Each row of a before or after table is a point. One or more steps were done to the points. Then noise was added and the rows were shuffled. The steps act on columns, c1 being the first. Name the steps. A step turns or swaps two columns, mirrors them in a line or flattens them onto one, adds a multiple of one to another, or multiplies or shifts one. Angles are multiples of 10 degrees, from the lower column toward the higher: turns from -170 to 170, lines from 10 to 170 but not 90. Use the fewest steps. Two steps may share a column if one is a turn and the other turns, adds or multiplies; they go together, in the order done. Otherwise the lowest column goes first.

Before (9 x 3):
|  34 | -41 | -24 |
| -18 | -14 |  29 |
|  -3 |  60 | -42 |
| -68 |  16 | -79 |
|  24 |  56 |  -5 |
|  -4 |  11 | -35 |
| -15 |  10 | -14 |
|  20 | -33 |  39 |
|   6 | -16 |  -9 |
After (9 x 3):
|  32 | -39 |   2 |
| -16 |  10 |  -1 |
|  -7 |  10 |   0 |
|  -6 |  61 |  -6 |
|   7 | -15 |   2 |
|  25 |  57 |   1 |
| -19 | -14 |  -1 |
| -67 |  13 |   4 |
|  20 | -35 |   3 |
Steps: multiply c3 by 0

Before, 8 rows:
|   0 |  21 | -21 | -12 |  -4 | -53 |   1 |  30 |
|   3 |  22 | -10 | -14 | -23 |  52 |  21 |  23 |
|  30 |  26 | -34 | -28 | -36 |  27 |  50 |  12 |
| -27 |  14 | -17 | -52 |  20 | -35 |  33 |  29 |
| -23 |  10 |  63 |  -4 |  25 | -32 |  12 |  15 |
| -22 |  36 |  13 |   9 | -23 |   0 |  15 | -19 |
|  28 | -33 |   0 | -27 |  72 |  18 |  10 |  -5 |
| -11 | -18 |  44 |  -9 | -34 |  24 |   1 |   3 |
After:
| -10 | -46 | -12 |  17 | -65 |  25 |  -2 |   5 |
|  30 |  35 |  18 |   1 | -88 |  27 |  50 |  12 |
|  26 |  -6 | -30 | -66 |  74 |  21 |  12 |  -6 |
| -31 |  20 |   9 | -56 | -37 | -33 |  34 |  30 |
| -26 | -59 |  20 | -22 |  33 | -31 |  14 |  17 |
|  -1 |  24 |  18 |  -8 | -22 | -52 |   4 |  30 |
| -24 |  -6 |  34 |  21 | -25 |  -1 |  17 | -18 |
|   3 |  15 |  14 |   5 | -52 |  53 |  22 |  24 |
Steps: turn c2 and c3 by 80 degrees; turn c4 and c5 by 40 degrees; multiply c5 by 2

Before, 14 rows:
|  64 |  74 | -28 | -34 | -24 | -33 |   1 |  10 | -13 | -26 |  10 |
|  -8 |   7 |  40 | -27 |   3 |  23 |  83 |   6 |  41 |  12 | -17 |
|  25 |  -2 | -41 | -30 |  12 | -57 |  -6 |   8 | -24 |  32 |   9 |
| -11 | 120 | -41 |  24 |  23 |   6 |  14 |  10 |   8 |  -9 |  29 |
|  71 |  66 | -28 |  17 |  22 | -21 |  33 | -16 | -25 | -17 |  26 |
|  -9 | -29 | 106 |  -7 |  11 |  26 |  18 |  -9 | -16 |  32 | -10 |
|   8 |  -9 | -43 |   1 |  16 |  -9 |  -1 |  42 |  16 | -22 |  23 |
|   0 | -29 |   5 | -39 |  12 |  27 |  -4 |  50 | -14 | -30 |   4 |
|   5 |  -8 |  13 | -38 |  30 |  21 | -10 | -18 | -15 | -16 | -16 |
|  19 | -17 |  15 |  -7 | -17 |  13 |  -3 | -12 |  61 | -46 |   5 |
|  -8 | -27 | -39 |  20 |  26 |   0 |   7 |  10 |  -6 | -31 | -32 |
|  19 |   5 | -29 | -30 |  30 | -91 |  29 |  -4 | -24 | -41 |  29 |
|  30 | -22 | -41 | -38 |  -3 |  28 |   9 |  -5 |  26 | -20 |  31 |
| -14 |   5 | -11 |   4 | -21 |  17 |   5 |  -6 | -35 | -21 |  10 |
After (14 x 11):
|  15 | -14 | -38 |   1 | -21 | -13 |   1 |  42 |  -7 |  -6 |   1 |
| -10 |  16 |  38 | -30 | -18 |  20 | -70 |   9 | -41 |   6 | -47 |
|  23 |  41 | -42 | -27 |  -5 | -53 |  -3 |  14 |  28 |  -8 |   7 |
| -22 | -12 | -14 |   2 |  28 |  15 |  -3 |  -2 |  25 |   8 |  -4 |
|  70 | -21 | -28 |  17 |  -9 | -16 | -24 | -10 |  26 |  71 | -31 |
|  70 | -24 | -27 | -34 |  20 | -33 |  -4 |  11 |   1 |  72 |   3 |
|  -3 | -34 |   7 | -43 | -10 |  18 |  10 |  57 |  18 | -34 |  -4 |
|  21 | -40 | -29 | -34 | -21 | -93 | -21 |  -2 |  30 |   5 | -28 |
| -13 |  26 | 102 | -13 |   3 |  17 |   5 | -11 |  19 | -29 | -49 |
|  23 | -47 |  13 | -12 |  -9 |   8 |   9 |  -7 | -59 | -11 | -16 |
|  -7 | -31 | -44 |  20 | -19 |   5 | -34 |   9 |  12 | -25 |  45 |
|  10 | -13 |  11 | -40 | -22 |  26 |   4 | -18 |  28 |  -4 |   8 |
| -13 |  -6 | -41 |  21 | -22 |   4 |  -7 |  12 |  -1 | 115 | -15 |
|  29 | -18 | -42 | -32 |  -6 |  32 |  -1 |  -8 | -25 | -21 | -16 |
Steps: swap c2 and c10; add 0.5 times c3 to c11; turn c7 and c11 by -150 degrees; turn c5 and c9 by 160 degrees
